Each row is a point. The points of each table are mixes of a few directions, plus a little noise. How many directions does each table use, and how many do they share? Where both have some left over, give the other angles between the two spaces (their principal angles), to ten degrees, smallest first.

First, 4 rows:
-44, 10
28, -6
-40, 7
57, -14
Second, 4 rows:
-15, 30
-2, 6
34, -68
-17, 35
Directions: first 1, second 1, shared 0; angles 50

First (5 x 3):
4, -2, 2
0, 0, 0
68, -26, 26
-85, 33, -32
12, -4, 5
Second:
37, -18, -36
-58, 30, 55
28, -16, -28
-9, 4, 7
Directions: first 1, second 1, shared 0; angles 60

First, 8 rows:
-28, -14, -6, 15
-31, -13, -6, 13
-8, 29, 1, -43
-75, 19, -11, -46
63, 8, 9, 4
-14, -27, -5, 36
-12, -11, -4, 12
110, 6, 18, 15
Second:
-24, 1, 72, -45
11, 20, -20, 25
-1, -31, -16, 49
10, -1, -26, 12
-14, -7, 32, -76
19, 19, -42, 37
Directions: first 2, second 3, shared 1; angles 70

First, 8 rows:
5, 99, 30, 18, 22, 35, -78, -15
28, 29, -13, 33, 28, 21, 55, -10
13, -32, 55, 5, -12, 16, 55, -35
-7, -8, -35, -26, -11, -27, -46, 48
-3, -52, 46, -26, -33, -8, 6, -5
0, 34, -28, 5, 14, -1, -28, 16
9, -55, 12, -17, -21, -13, 39, 11
-44, -14, -69, 9, 14, -24, -4, -10
Second (7 x 8):
-12, -4, 18, -8, -19, 48, -17, -27
32, -32, 2, -26, -10, 44, -11, 2
9, 33, 0, 31, 40, -57, 21, -1
2, 10, 0, -24, -15, 24, -56, 20
28, 51, 9, 40, 60, -79, 20, 4
-60, -35, 24, -4, -67, -24, 63, 20
3, -22, -52, -9, 13, 41, -18, -18
Directions: first 4, second 5, shared 3; angles 50

First:
-7, 41, 21, 18, -80, 37, -1, -42, 77
-14, 6, 14, 9, -28, 14, -1, -10, 46
-5, -7, 5, 1, 1, 0, 0, 4, 13
12, -4, -16, -9, 31, -13, 3, 8, -58
13, -28, -24, -14, 70, -31, 2, 31, -80
-14, -13, 12, 4, -1, 4, -2, 10, 36
8, -31, -20, -16, 69, -29, 1, 35, -71
-1, 58, 20, 16, -97, 43, -1, -58, 71
-18, -25, 14, 4, 5, 0, -2, 16, 41
24, 2, -24, -15, 35, -17, 1, 4, -74
Second, 9 rows:
6, 9, -15, -33, 26, 4, -10, 13, -31
3, -16, -19, 2, -16, 28, 47, -28, -2
-21, 43, -29, -36, 12, 34, 24, -4, -34
6, 39, 62, 15, 9, 14, 11, 63, 60
-5, -27, -44, 50, -6, -46, -61, -45, -17
-2, -7, 68, 10, -29, -20, -2, 21, 48
-40, 22, -17, 2, -49, 36, 58, -52, -1
33, -57, -41, 22, 17, -10, -9, -24, -16
22, -6, 36, -32, 37, -40, -59, 54, -6
Directions: first 2, second 5, shared 0; angles 30, 50

First (8 x 11):
11, 18, 6, -35, -2, -12, 18, 7, -43, -25, -9
-23, 8, 5, -19, 8, 18, 1, -15, -24, -37, 8
1, -46, -19, 89, -4, 5, -37, 2, 110, 86, 10
26, 17, 4, -29, -6, -24, 20, 16, -35, -6, -15
-15, 20, 9, -41, 6, 10, 12, -9, -50, -49, 2
46, 12, 0, -15, -13, -41, 21, 30, -17, 24, -22
-69, -1, 6, -8, 20, 60, -19, -44, -12, -64, 29
21, -28, -13, 57, -8, -15, -16, 15, 70, 71, -2
Second (10 x 11):
-11, -15, -12, 22, 34, -2, -22, -6, -8, 10, -20
-3, -23, 10, -22, 12, 19, -55, -6, -61, -64, -2
15, 12, 26, -37, -5, 10, -8, -6, -11, -20, 27
10, 29, 17, -26, -8, 11, -5, 15, 38, -22, 4
2, 39, -16, 6, 13, 6, 11, 15, 21, 5, -7
-8, 23, -42, 54, -43, -20, 84, 21, 36, 70, 1
8, -15, 7, -1, -38, -6, 57, -29, -66, 41, 59
10, -58, 55, -32, -14, -15, -23, -31, 6, 4, 13
-39, -19, -75, 69, 25, 8, -54, 40, -13, -62, -94
19, 25, 34, -26, 20, -8, 15, -10, 59, 47, 22
Directions: first 2, second 5, shared 0; angles 30, 70

First (8 x 12):
-43, -26, 18, -15, 12, 7, -12, 21, 16, -14, 28, 23
70, 3, -32, 26, 45, 4, 7, -35, -91, 35, -39, -48
-31, -48, 9, -21, 12, 13, 43, 15, -6, 47, 38, 49
-2, 54, 15, 6, -62, 4, 60, -66, 44, 15, 2, -7
11, -16, -15, 13, -44, -24, 8, 41, 35, 11, -9, 44
-40, -30, 21, 17, 8, 1, -24, 0, 13, -34, 11, 13
65, -8, 24, -12, 9, -31, -41, -4, -11, -66, -15, -43
-29, 70, -40, -14, 20, 26, -43, 28, -1, 6, -15, -30
Second, 8 rows:
-32, -17, -43, 11, 30, 43, 10, -17, -17, 35, 3, -31
-22, 31, -22, 26, 25, 30, -18, -18, -24, 14, -33, 9
24, 52, 25, 35, -46, -83, 6, 44, -25, 7, 12, 1
-8, 46, -18, 49, -7, -30, -11, 25, -37, 22, -8, -16
-50, 39, 14, -32, -12, 27, 1, -31, 49, -25, 30, -44
51, -31, -6, -14, -6, 2, -26, -6, 31, -47, -31, -8
-19, -112, 38, -65, 32, 15, 20, 34, 14, 4, 50, 79
56, -8, 12, -10, -17, -5, 18, -31, 10, -12, -23, 10
Directions: first 6, second 6, shared 4; angles 70, 80

First:
3, -2, 2, 1, -1, 5, 1, -3, -2, -1, -3, 1, 3, 2
-8, 9, -19, 4, 8, -16, -25, 20, -1, -6, 5, 1, -20, -5
-42, 41, -84, 10, 35, -61, -104, 93, -5, -25, 21, 10, -89, -23
29, -30, 58, -9, -24, 42, 70, -66, 3, 19, -15, -7, 62, 15
31, -30, 59, -8, -25, 45, 74, -66, 2, 17, -17, -6, 64, 18
5, -7, 18, -2, -7, 11, 20, -17, 0, 7, -6, -1, 18, 5
11, -9, 21, -2, -8, 15, 28, -26, 1, 8, -7, -4, 24, 7
6, -9, 13, -2, -7, 9, 17, -18, 1, 5, -5, 1, 14, 4
-33, 34, -69, 9, 28, -53, -88, 79, -2, -24, 18, 8, -74, -19
Second, 8 rows:
63, 3, 0, 43, 0, -28, 13, -18, -2, -16, -30, -2, -36, -35
61, -5, 38, 3, -9, -9, -23, -42, 20, -38, -64, 8, 11, -20
12, -22, -9, -9, -82, -24, 39, -15, -46, 74, 30, -29, 7, -11
-81, 16, -29, -1, 34, 23, -6, 37, -15, 1, 47, -31, 6, 29
6, -15, 40, -55, -7, 21, -25, -14, 43, -8, -28, 54, 39, 20
55, -17, -7, 6, -30, -28, 40, 1, 5, 38, 9, 48, -35, -20
-11, 8, -8, 9, 32, 6, -5, 14, 12, -19, 4, 6, -12, 4
-107, 29, -23, 2, 63, 39, -33, 35, -14, -33, 36, -57, 21, 37
Directions: first 1, second 4, shared 0; angles 50

First:
83, -43, -7, -84, 28, -75, 31, 18, 77, 67, 0, -12, -6, -45, 22, -19, 17, 27
-38, 13, -6, 73, 9, 14, -24, -57, -40, 22, 40, -32, 26, 13, 45, -5, -45, -36
-22, 24, 7, 1, -14, 4, -6, -47, 0, 5, -3, 1, -25, -27, 46, -6, 9, -21
32, -16, -9, 36, 40, -27, -22, 8, -35, 26, 56, -27, 25, -41, 59, -33, -35, 11
2, 5, 0, 20, 12, -5, -14, -8, -22, 5, 22, -8, 2, -26, 39, -16, -11, -2
-28, 0, 4, -11, -31, 46, 17, 47, 5, -59, -49, 32, 6, 82, -117, 43, 20, 9
17, -16, -7, 12, 17, -9, -2, 19, -7, 9, 18, -10, 22, 8, -7, -4, -16, 9
-7, 21, 15, -45, -28, 9, 7, 5, 14, -35, -38, 33, -47, -29, -2, 0, 44, 6
-39, 12, 4, -6, -34, 43, 12, 14, 6, -44, -44, 25, -3, 66, -83, 38, 17, -5
Second, 8 rows:
-18, -1, -6, 34, 1, 19, -5, -2, -20, -8, 7, -7, 22, 37, -24, 12, -22, -8
4, -36, -15, 29, 10, 21, 11, 57, -6, -12, -1, -7, 62, 101, -111, 34, -31, 17
32, -6, 6, -75, -6, -42, 24, -18, 65, 35, -24, 7, -38, -44, 28, -9, 35, 4
-54, 46, 15, -4, -37, 19, -5, -89, 10, 2, -23, 7, -49, -25, 58, 2, 23, -45
7, -7, -4, 41, 18, 10, -18, 38, -48, -19, 27, -4, 25, 2, -7, -9, -22, 15
9, -21, -15, 73, 38, 0, -23, 21, -53, 13, 56, -30, 56, 21, 6, -11, -57, 5
-1, 21, 10, -11, -8, 2, -13, 2, -16, -25, -5, 18, -33, -51, 39, -18, 24, 5
24, 2, 10, -86, -19, -29, 29, -9, 66, 15, -39, 21, -48, -40, 11, -2, 49, 6
Directions: first 4, second 4, shared 4

First:
-50, 21, -121, 50, -61, -19, -18, 14, 27, -18, -8, -37, 76, -14, 24, 9, 30, 10, -80, 25
-31, 16, -90, 64, -50, -20, -32, -4, 49, -12, -19, -35, 66, -32, 16, -13, 34, 13, -95, 22
29, -8, 47, -24, 38, 1, 4, -17, -18, 6, 49, 2, -27, -10, -23, -7, 1, 25, 40, 16
1, -9, 21, -3, -3, 10, 9, 19, 1, 1, -45, 12, -7, 16, 7, 3, -21, -31, 21, -35
-2, 3, 22, 8, -4, 8, -6, -15, 24, 12, -56, 30, -27, 11, 11, -12, -5, -27, -40, -18
32, -16, 43, -9, 32, -3, 0, -5, -11, 0, 43, -16, -5, -23, -25, -10, 0, 25, 49, 5
18, -17, 31, -17, 19, 3, 12, 19, -22, -4, 21, -10, -1, -2, -14, 7, -16, 2, 66, -14
-19, 16, 13, -36, -1, 20, 21, -8, -17, 14, -44, 58, -57, 57, 23, 18, -21, -41, -17, -14
21, -7, 32, -32, 33, 2, 13, -3, -34, 0, 59, -3, -19, -1, -19, 6, -6, 24, 57, 15
Second (10 x 20):
10, -52, 37, 2, 35, -4, -21, -56, 21, 36, -29, 53, -13, -6, 7, -54, -3, 10, 9, 30
4, -1, -37, -37, 25, 25, 29, -26, 17, 27, 61, 25, -24, 19, -28, -23, -12, 9, 25, 14
-5, 21, -36, 1, -42, 8, 19, 41, -13, -21, 17, -29, 12, 5, -11, 27, 15, -26, -16, -18
-38, -35, 44, 10, 59, -19, -32, -68, -7, 16, -44, 83, -6, -9, 32, -32, -23, 31, -31, 42
-66, -26, 38, 20, 50, -25, -35, -59, -26, -2, -57, 92, 6, -11, 43, -15, -25, 29, -64, 43
18, 4, -8, 11, -40, 2, 4, 34, 0, -11, -6, -37, 12, -3, -6, 12, 21, -24, 1, -20
27, 17, -21, 9, -58, 6, 13, 57, -1, -19, 4, -62, 15, -1, -14, 26, 28, -34, 7, -34
3, -1, -6, -26, 39, 11, 10, -33, 15, 23, 35, 23, -22, 9, -11, -21, -19, 23, 27, 15
23, 21, -18, 8, -52, 4, 11, 55, -1, -21, 6, -63, 14, -1, -12, 29, 23, -27, 8, -33
24, 53, 7, 3, -17, -7, 3, 54, -3, -27, 12, -85, 6, -5, -1, 50, -4, 11, 35, -39
Directions: first 4, second 4, shared 0; angles 30, 40, 50, 90

First (11 x 24):
3, 37, 4, 2, -37, 9, -30, -39, -32, -21, 31, -25, -16, 51, -11, -21, -38, 38, -23, -68, -19, -21, -4, 7
1, -6, 5, -2, -5, 7, -1, 4, 3, -3, -1, -5, -1, -2, 7, 0, 0, 3, 6, 7, -2, -8, 1, 3
0, 57, -12, 9, -15, -16, -25, -47, -41, -10, 33, -7, -11, 51, -34, -18, -37, 27, -39, -88, -12, 9, -8, -3
4, 9, 11, -3, -33, 19, -20, -18, -14, -18, 16, -24, -12, 29, 7, -14, -23, 28, -3, -28, -15, -29, -1, 9
-8, 7, -34, 13, 71, -53, 34, 17, 10, 38, -21, 53, 22, -43, -33, 24, 35, -54, -11, 18, 29, 75, -1, -25
-1, 6, -4, 1, 4, -5, 0, -3, -3, 2, 2, 3, 1, 2, -5, 0, -1, -1, -5, -7, 1, 6, -1, -3
2, -21, 14, -7, -14, 20, 0, 12, 11, -7, -6, -11, -2, -6, 21, 0, 4, 5, 17, 25, -3, -24, 3, 7
-4, -69, -1, -6, 51, -4, 48, 67, 57, 31, -53, 34, 24, -83, 28, 34, 63, -58, 45, 121, 29, 23, 9, -7
-1, -28, 2, -3, 18, 1, 18, 25, 22, 11, -20, 11, 9, -31, 13, 12, 24, -22, 19, 48, 10, 5, 4, -2
6, 7, 23, -7, -55, 35, -30, -22, -17, -30, 22, -40, -19, 42, 17, -21, -33, 44, 0, -32, -24, -53, 0, 18
-2, 2, -8, 3, 15, -12, 8, 3, 1, 8, -4, 12, 5, -8, -8, 5, 8, -11, -3, 3, 6, 17, 0, -5
Second, 8 rows:
30, -35, 18, 9, -14, 10, -46, -15, -21, -16, -22, 4, -4, -33, 1, 15, -37, -2, -22, 50, -27, -102, 34, 54
-31, 9, -1, 1, 15, -20, 31, 15, 2, 19, -7, -8, -16, -6, 7, 23, 21, -11, 10, 3, 19, 38, 17, -32
-15, 8, -4, -1, 7, -7, 18, 7, 5, 8, 2, -3, -4, 5, 2, 5, 12, -3, 7, -9, 10, 29, -2, -19
-3, -41, 26, 15, -1, -17, -21, 2, -28, 6, -49, -6, -31, -65, 12, 63, -25, -22, -23, 87, -12, -102, 82, 34
9, -5, 2, 1, -6, 5, -13, -5, -3, -5, -1, 1, 4, -2, -1, -3, -10, 2, -4, 4, -7, -19, 0, 12
-8, 23, -14, -6, 5, 3, 22, 5, 15, 3, 21, 0, 10, 31, -4, -25, 20, 7, 14, -42, 13, 63, -35, -28
3, 34, -22, -13, -1, 15, 19, -1, 24, -5, 40, 5, 27, 56, -11, -54, 20, 18, 18, -73, 10, 85, -71, -30
12, 4, -4, -4, -5, 10, -7, -7, 5, -9, 13, 5, 13, 17, -6, -24, -3, 9, 0, -21, -4, 9, -26, 4
Directions: first 2, second 2, shared 0; angles 50, 60

First:
-46, -29, -24, -24, -58, -41, 62, -10, -56, -79, 27, 42, -25, 5, -44, 29, -40, -5, 21, 27, 2, 32, 2, 37, -51, -9, -18, -16, -30, -3, 1, 40
18, -3, -41, 9, -7, 12, -13, 23, -9, 16, -15, -7, -15, -19, 4, -29, 54, 57, 0, -15, 36, 27, -14, -3, 22, -22, 18, -2, 10, -21, -10, -21
8, -21, -39, -8, 0, 11, 14, 21, -42, 2, -2, 19, -39, -10, -31, -14, 13, 52, -1, 2, 16, 45, 4, 42, 5, -9, 12, -28, -40, 0, 10, 5
0, -6, 6, 31, -20, -15, -19, -3, -2, 7, -37, -7, 16, -28, 56, 18, 70, -3, 58, -13, -9, -5, -15, -45, 17, -32, 19, 55, 27, -51, -35, -19
30, -10, 49, -6, 85, 9, -23, -1, 26, 59, 5, -31, -9, 18, 6, 31, -36, -47, 2, 0, -48, -46, 27, -17, 28, 49, 3, -12, -35, 13, 36, 29
23, 4, -11, -17, 43, 12, -8, 24, 30, 28, 31, -37, -22, 18, -30, -25, -27, 19, -45, -8, 26, -11, 5, -2, 14, 31, -4, -40, -3, 19, 31, 8
-24, 26, 23, -7, -19, 5, 15, -27, 5, -31, 9, 29, 30, 15, -10, -1, -50, -36, -27, 16, -18, -4, 6, 28, -32, 8, -24, -3, 6, 41, -2, -4
-1, 29, 3, -14, 9, 20, 2, -3, 28, -3, 24, -2, 14, 19, -27, -28, -46, -4, -56, 4, 11, -8, 4, 19, -13, 20, -19, -26, 10, 42, 16, -7
10, -11, 6, 18, 4, -13, -21, 6, 11, 20, -20, -26, 3, -14, 38, 14, 50, -2, 40, -14, -1, -15, -11, -46, 23, -11, 18, 32, 20, -41, -15, -5
-21, 26, 25, 18, -32, -1, -6, -28, 12, -20, -21, 20, 47, -7, 37, 3, 11, -33, 11, 3, -16, -10, -11, -11, -13, -20, -7, 43, 37, 1, -29, -26
Second:
-26, 3, 17, 19, 22, 13, -19, -42, 24, -1, -25, -12, 17, 26, -2, -9, -14, 15, 16, 8, 14, 20, 9, 10, -15, -30, 21, -25, -3, -1, 12, 32
27, -4, -18, -20, -23, -13, 20, 44, -26, 1, 26, 13, -19, -28, 3, 9, 14, -17, -17, -9, -15, -22, -10, -11, 16, 32, -22, 26, 3, 1, -13, -34
-73, 10, 48, 55, 62, 36, -55, -121, 69, -3, -73, -35, 51, 74, -7, -24, -38, 45, 46, 25, 40, 59, 27, 29, -44, -87, 60, -73, -9, -3, 35, 93
18, -2, -12, -13, -15, -9, 14, 31, -18, 0, 18, 9, -13, -18, 2, 6, 10, -11, -11, -6, -10, -15, -6, -7, 11, 22, -15, 18, 2, 1, -9, -24
9, -1, -6, -6, -7, -4, 6, 14, -8, 0, 8, 4, -6, -9, 0, 2, 5, -5, -5, -3, -5, -7, -3, -4, 5, 10, -7, 8, 1, 0, -4, -10
38, -6, -26, -29, -32, -19, 29, 64, -37, 1, 38, 19, -27, -39, 4, 13, 20, -23, -24, -13, -21, -31, -14, -15, 23, 46, -32, 38, 5, 2, -18, -49
-30, 4, 20, 22, 25, 15, -23, -50, 29, -1, -30, -14, 21, 31, -3, -10, -16, 19, 19, 11, 16, 24, 11, 12, -18, -36, 25, -30, -4, -1, 14, 39
-2, 0, 1, 1, 1, 1, -1, -2, 2, 0, -2, -1, 1, 1, 0, 0, -1, 1, 1, 1, 1, 1, 1, 1, -1, -2, 1, -1, 0, 0, 1, 2
38, -5, -25, -28, -32, -19, 28, 62, -36, 2, 37, 18, -27, -38, 3, 12, 20, -23, -24, -13, -20, -31, -14, -15, 23, 45, -32, 38, 4, 2, -18, -48
Directions: first 5, second 1, shared 0; angles 80

First:
-42, 28, -16, 20, 61, 69, 13, 4, -42, -39, 12, -28, 13, -39, 6, -60, -59, 8, -40, -15, 2, 4, 56, 61, -12, -7, 17, -13, 29, 37, 11, 5
-29, -18, -22, 25, 19, 58, 11, -3, -2, -15, -4, 1, 3, -17, 1, -12, -42, 46, 1, 8, 2, 38, 34, 17, -15, -15, 11, 16, 1, 24, 21, 1
-28, -14, 25, -91, 92, 20, 50, 71, 9, -69, 36, 20, -4, -105, 35, -82, 5, -53, -52, -92, 23, -88, 36, 36, 23, -65, -11, -15, 68, 75, -102, 15
27, -14, 9, -7, -42, -44, -12, -7, 23, 28, -9, 14, -7, 30, -6, 40, 36, -3, 26, 14, -3, 0, -37, -37, 6, 10, -9, 7, -21, -27, 0, -4
2, 31, -1, 20, -2, -3, -13, -14, -25, 7, 0, -22, 6, 17, -7, -4, -8, -11, -10, 12, -6, 2, 0, 14, -4, 23, 6, -14, -2, -14, 20, -2
-27, -30, -1, -33, 46, 39, 31, 33, 14, -38, 12, 19, -3, -57, 17, -37, -15, 8, -15, -38, 13, -15, 31, 16, 3, -45, -1, 8, 27, 48, -38, 7
7, -24, 11, -35, 0, -18, 11, 20, 26, -4, 4, 22, -8, -17, 8, 3, 25, -11, 6, -20, 6, -21, -12, -17, 11, -21, -10, 5, 6, 9, -33, 2
51, 69, 38, -25, -28, -104, -32, -7, -26, 30, 9, -27, 2, 42, -9, 12, 62, -97, -17, -5, -10, -71, -56, -10, 24, 52, -12, -45, 2, -54, -19, -2
32, -7, -9, 45, -77, -37, -32, -42, 15, 54, -26, 2, -3, 74, -22, 72, 21, 31, 48, 58, -14, 51, -43, -46, -9, 38, -1, 16, -51, -56, 53, -10
2, -18, -24, 55, -46, 16, -17, -36, 9, 31, -23, 1, 1, 47, -17, 46, -17, 60, 38, 53, -9, 70, -7, -23, -19, 18, 8, 24, -39, -26, 60, -8
3, -3, -10, 26, -23, 4, -11, -18, 1, 16, -11, -3, 1, 24, -9, 21, -6, 23, 15, 25, -5, 30, -5, -10, -8, 13, 4, 8, -19, -15, 28, -4
Second, 10 rows:
5, -30, -22, 44, -46, 11, -13, -30, 19, 31, -24, 10, -2, 39, -13, 48, -9, 61, 42, 46, -7, 66, -9, -31, -16, 9, 3, 30, -39, -22, 50, -8
23, 78, 43, -55, 34, -70, -6, 23, -43, -13, 29, -31, 4, -16, 8, -47, 41, -119, -55, -49, 0, -106, -18, 30, 29, 24, -9, -58, 42, -9, -57, 5
-8, -35, -20, 28, -21, 28, 2, -15, 19, 10, -14, 13, -1, 13, -6, 26, -17, 55, 28, 26, 0, 51, 5, -17, -15, -7, 4, 27, -24, 1, 30, -2
30, 79, 41, -44, 19, -79, -16, 11, -41, -2, 24, -32, 5, 2, 2, -34, 45, -117, -48, -34, -2, -96, -29, 22, 27, 35, -9, -56, 32, -20, -43, 4
-36, -46, -16, -10, 39, 66, 33, 23, 19, -34, 3, 23, -5, -50, 14, -27, -34, 45, 1, -21, 13, 20, 43, 15, -9, -47, 5, 23, 15, 51, -16, 6
27, 50, 21, -17, -6, -55, -17, -3, -24, 11, 9, -21, 4, 19, -3, -4, 29, -64, -20, -8, -7, -48, -26, 4, 14, 31, -7, -33, 6, -27, -12, -2
-42, -82, -38, 26, 7, 90, 27, 4, 41, -17, -16, 36, -6, -28, 4, 10, -51, 107, 32, 14, 8, 80, 42, -9, -23, -48, 11, 52, -14, 42, 25, 0
-29, -40, -16, 2, 19, 51, 19, 10, 18, -20, -2, 20, -3, -29, 7, -11, -27, 46, 8, -5, 8, 27, 28, 2, -10, -34, 4, 24, 2, 32, 0, 2
29, 48, 21, -8, -15, -58, -22, -9, -24, 19, 6, -23, 5, 28, -9, 4, 32, -58, -12, 1, -9, -39, -31, -3, 13, 35, -3, -29, 1, -34, -5, -2
0, -24, -14, 29, -28, 12, -7, -17, 15, 16, -15, 8, -2, 22, -9, 29, -8, 45, 26, 29, -3, 44, -3, -19, -11, 1, 3, 21, -23, -10, 31, -5
Directions: first 3, second 2, shared 2
